Each point is reached from the start by the listed moves, each made once or not at all, plus a little noise. Say if it took an odd or an even number of moves. Then give how often each move was made.

Moves:
(1): 24	14	13	-2	36
(2): -9	46	12	-5	-22
(3): -37	-17	21	-10	11
Start: 0	15	11	-3	16
Points:
-22	58	58	-22	41 -> odd (1, 1, 1)
-10	62	22	-10	-5 -> odd (0, 1, 0)
23	28	24	-6	52 -> odd (1, 0, 0)
-47	44	43	-18	6 -> even (0, 1, 1)

Moves:
(1): 16	34	-7	-1	-10	14	6	-40	-7
(2): -9	5	-9	5	10	-26	9	11	-1
(3): -18	14	27	5	5	9	-4	-13	21
(4): 10	-7	5	25	6	0	10	-7	1
(5): 1	-20	5	-27	46	-2	2	-25	-13
(6): -9	18	-18	8	10	30	-9	-10	4
(7): -3	-5	2	0	-1	2	30	19	-15
(8): 19	10	18	-1	24	-13	5	33	8
(9): 2	-11	-2	-5	-6	2	13	-7	29
Start: 8	34	-14	-25	-6	7	48	2	-1
Points:
-19	33	7	-44	55	-11	56	-27	9 -> odd (0, 1, 1, 0, 1, 0, 0, 0, 0)
5	55	-43	-48	46	31	98	-52	-1 -> even (1, 1, 0, 0, 1, 1, 1, 0, 1)
8	75	-4	-13	53	57	54	-91	8 -> odd (1, 0, 1, 1, 1, 1, 0, 0, 0)
36	47	35	-26	58	21	110	-37	21 -> odd (1, 0, 1, 1, 1, 0, 1, 1, 1)

Moves:
(1): 33	-5	20	-1	18	-5	10	-13	2	7	-14	-3	-10	8	-12	11	-3	-6	-16	-3	14	9	24
(2): 2	60	-6	23	-16	-2	-6	29	-3	3	-8	6	15	6	13	8	-3	15	0	-14	7	10	13
(3): -27	8	37	3	1	0	0	-8	13	4	-3	-7	23	-2	6	-17	7	8	-20	-14	4	-3	10
(4): 1	-2	10	60	-4	-17	15	-4	1	-14	5	1	-19	-15	-1	-3	-5	-24	-15	0	5	16	4
(5): -11	10	-9	-5	34	-29	11	1	-10	-9	-18	-4	5	15	-2	0	-9	-27	7	5	-9	-6	7
(6): -4	-1	-9	36	27	67	-28	-29	12	11	-26	-10	0	12	17	24	3	14	-6	-10	-26	0	-10
(7): -10	17	5	0	-2	11	33	-13	2	-2	8	-14	5	-1	-9	-2	5	6	5	-11	-10	4	-2
(8): -9	-28	11	-23	-17	4	35	47	-1	5	8	17	20	0	18	27	-1	-2	5	-16	-2	1	-1
(9): -2	0	-22	1	-9	-5	10	-5	39	-9	-15	2	10	5	-25	-3	13	5	-10	-8	-1	-9	-15
(10): -6	19	-29	-1	21	-14	2	1	9	53	10	15	3	-26	-16	5	-23	-1	-23	-9	-20	-2	-17
(11): 8	5	5	4	4	-5	-2	10	12	7	24	-1	-14	19	12	10	5	-2	15	5	3	-4	3
(12): -13	-4	8	1	12	17	-12	-5	12	-14	2	46	1	1	-8	-32	-17	3	8	-7	-4	28	-8
(13): 13	0	-21	5	-27	18	1	-4	17	-9	21	-1	55	3	-27	14	1	-5	11	23	0	-7	-19
(14): -4	8	1	2	-10	-11	21	-17	3	19	-14	-8	7	53	12	-2	-15	20	-10	25	2	15	4
(15): 8	25	-2	1	11	0	12	-9	7	-1	-14	24	10	-21	42	-12	8	-15	-1	1	-25	-14	-2
(16): -23	-3	11	9	-17	-11	12	-15	11	-18	-11	16	-38	-10	3	51	-16	8	18	7	-5	-8	20
(17): 2	0	17	10	17	-1	2	-2	-25	30	-20	20	0	1	13	23	42	-18	13	-2	-3	27	-27
(18): 8	-6	13	19	20	-13	3	20	6	-19	11	-7	5	-16	2	10	-7	36	2	7	0	-7	-13
(19): -7	-14	11	-2	-18	-8	1	-5	13	9	-14	-29	7	-5	11	4	-16	-11	44	-4	-6	22	-7
(20): -8	3	2	-14	-10	10	-2	11	7	18	-9	-11	-13	-9	-2	-16	5	-4	6	34	8	10	15
Start: 19	-34	-24	-10	-8	-22	5	4	23	1	16	-17	33	-11	-23	-28	-31	24	5	14	-8	-8	1
Points:
13	-1	-35	94	16	35	49	-69	121	40	8	-32	102	-36	-90	0	-30	22	-69	-13	-46	8	-29 -> even (1, 0, 1, 1, 0, 1, 1, 0, 1, 1, 0, 0, 1, 0, 0, 0, 0, 0, 0, 0)
-6	-21	2	52	5	-60	30	21	86	59	30	-9	13	-10	-9	-55	-100	40	34	72	-15	73	-17 -> even (0, 0, 0, 1, 0, 0, 0, 0, 0, 1, 1, 1, 0, 1, 0, 0, 0, 1, 1, 1)
37	32	-13	15	-8	-24	50	32	77	3	-10	-42	49	-17	-59	-19	-21	73	0	13	6	13	18 -> even (1, 1, 0, 0, 0, 0, 1, 0, 1, 0, 0, 0, 0, 0, 0, 0, 0, 1, 0, 1)

Moves:
(1): 6	3	-9	-3	-17	-5	-12	2	-14	14	2	27	-3	5	-12	-7	5	-7	-1	-13	1	-21	19	12
(2): -4	8	5	-2	-1	-14	-5	7	0	-5	8	-3	-3	1	8	-7	-14	-9	15	-7	6	4	-3	4
(3): 17	1	-11	-2	-6	-1	2	5	-14	15	1	-7	-1	-1	0	-10	-10	20	-4	15	-3	-9	-12	0
(4): -8	8	2	-3	12	-5	-1	-16	-12	5	27	-19	-5	2	-8	-11	15	3	0	10	5	18	19	16
(5): -9	-1	5	-9	6	9	5	-12	10	-6	0	4	7	13	0	2	8	-11	2	-6	19	-8	-21	1
(6): -18	-4	-7	4	-9	-6	3	1	2	0	-4	-5	-4	19	-8	3	8	3	-1	3	-6	1	3	-6
(7): -1	7	-8	-5	-6	0	2	4	-1	0	-6	3	4	-10	5	3	-8	0	-13	22	-2	4	3	-9
(8): 24	-17	13	4	9	0	-16	6	2	-8	-10	-4	-2	-3	-16	-11	-1	3	2	-3	5	10	14	-3
(9): 0	-5	5	7	-19	13	3	2	7	5	0	4	1	9	3	-5	-15	3	10	1	-5	-11	-9	9
(10): -4	-7	-9	-5	-1	-1	-2	1	-4	-2	6	7	21	3	-9	-6	4	-9	3	-4	-3	-1	-5	4
(11): 4	5	-11	-8	1	0	-15	-10	-10	23	5	9	-10	-1	6	-6	-1	1	1	1	4	9	0	-15
(12): 3	8	-10	1	-17	9	2	0	-15	-10	-18	2	-3	0	-1	13	-3	4	-1	-6	2	10	15	4
(13): 6	14	13	1	8	-3	10	1	1	-8	0	-11	1	-6	-3	-11	9	0	13	3	0	-6	1	-11
(14): 8	11	8	-7	17	2	5	-19	6	-20	3	4	3	7	-7	6	-10	16	10	-6	5	6	0	5
(15): 10	-13	1	5	-9	-7	2	-6	-5	-7	5	-1	2	-3	4	-7	-5	-9	2	4	-3	7	7	-11
(16): -11	9	3	10	-8	8	7	17	-3	6	-2	13	4	1	0	19	-6	-3	-7	19	8	3	-7	-6
(17): 0	-9	-19	-5	-21	-8	-11	-13	5	10	-28	-5	2	-25	-5	4	12	1	22	4	-4	-22	-6	25
(18): 10	7	-27	-7	1	-8	-4	22	-8	2	20	12	-12	22	-3	1	-4	-14	1	-7	-2	11	-22	-7
(19): 11	-1	-12	11	3	-5	8	22	4	6	-15	9	13	2	3	6	-8	-12	-5	4	13	3	7	-2
(20): 0	-2	4	3	0	8	-7	-2	3	1	9	4	1	-10	4	7	-13	3	0	5	2	-15	5	-7
(21): 16	1	-9	25	-4	-15	-6	1	16	-2	-1	5	16	6	-4	-5	3	-16	-5	2	-3	-5	-5	3
(22): 1	-8	1	-16	3	4	-12	-1	-2	-7	-1	0	8	2	6	7	10	11	9	13	-13	-11	5	5
(23): 14	1	-6	-12	-16	-13	-11	25	8	-9	19	19	19	-9	3	5	9	4	8	3	5	-3	11	-6
(24): 15	9	6	-10	-11	-8	5	-2	-8	5	-1	-14	-2	1	-7	12	-11	-9	8	-22	-13	4	7	9
Start: 17	3	-2	-6	-9	8	-6	-5	-4	4	-3	-3	0	-13	19	1	9	4	-6	2	-8	-4	19	-1
Points:
76	38	-41	-7	-81	-34	-26	56	-33	5	44	30	32	52	-36	-16	6	-33	40	-11	5	-7	24	24 -> even (1, 1, 1, 1, 1, 1, 0, 1, 1, 1, 0, 1, 1, 0, 0, 1, 0, 1, 0, 0, 1, 0, 1, 1)
53	-11	-75	-22	-54	-25	-47	40	-37	31	-34	52	23	-8	-14	-5	23	-33	23	49	-12	-14	39	-21 -> odd (1, 0, 0, 0, 0, 1, 1, 1, 0, 1, 1, 0, 1, 0, 1, 1, 1, 1, 1, 0, 0, 1, 0, 0)
12	28	8	-37	-2	-21	-6	-64	-22	-1	42	-28	-14	26	8	-7	-1	-9	31	-22	9	37	30	5 -> even (0, 1, 0, 1, 1, 1, 0, 0, 0, 0, 1, 0, 0, 1, 1, 0, 0, 0, 0, 0, 0, 0, 0, 1)
109	11	-41	-47	-73	-10	-39	-10	-41	-9	28	21	30	-10	-37	-16	-2	4	71	-21	1	-32	39	34 -> even (1, 0, 1, 1, 1, 0, 0, 1, 1, 1, 0, 1, 1, 1, 1, 0, 1, 1, 0, 1, 0, 0, 1, 1)
42	2	-74	-3	-88	-54	-31	5	-23	-3	5	-5	50	-29	5	-19	20	-5	21	49	-14	-1	45	21 -> odd (0, 1, 1, 1, 0, 1, 1, 0, 0, 1, 0, 1, 0, 0, 1, 0, 1, 0, 0, 0, 1, 0, 1, 0)
110	1	-48	-7	-50	-7	-15	37	-17	2	-1	63	56	42	-18	6	-41	-37	8	19	-5	-20	1	13 -> odd (1, 0, 1, 0, 1, 0, 1, 1, 1, 1, 0, 0, 0, 1, 1, 1, 0, 1, 1, 0, 1, 1, 0, 1)
63	1	-16	-14	-53	7	-19	1	-12	24	-16	3	-11	-5	-4	-3	-6	-33	49	-6	0	-7	-18	-9 -> even (0, 0, 0, 0, 1, 0, 0, 1, 1, 0, 1, 0, 1, 0, 1, 1, 1, 1, 0, 0, 0, 0, 0, 1)
40	36	-15	-30	-36	-8	12	24	4	-34	38	25	20	13	9	40	-18	-19	19	21	3	-1	7	-48 -> odd (0, 0, 0, 0, 1, 1, 1, 0, 0, 0, 0, 0, 1, 1, 1, 1, 0, 1, 0, 1, 0, 0, 1, 1)
121	31	-47	-35	-7	-48	-60	40	-23	14	54	17	28	-3	8	-3	-37	3	22	32	0	22	47	-9 -> even (0, 1, 1, 1, 0, 0, 1, 1, 0, 0, 1, 0, 0, 1, 0, 0, 0, 1, 1, 1, 1, 1, 1, 1)
36	18	-31	-10	-49	8	-16	-21	-19	15	3	51	50	35	-1	-15	1	2	15	52	-10	-45	-2	-18 -> even (1, 0, 1, 0, 1, 1, 1, 0, 1, 1, 1, 0, 1, 1, 1, 1, 0, 0, 0, 0, 1, 1, 0, 0)
105	28	-54	-47	-44	-47	-34	-29	-21	22	5	22	52	-27	-1	-11	23	-4	41	36	0	-36	53	19 -> odd (1, 0, 1, 1, 1, 0, 1, 0, 0, 0, 1, 0, 1, 1, 1, 0, 1, 0, 1, 0, 1, 1, 1, 1)
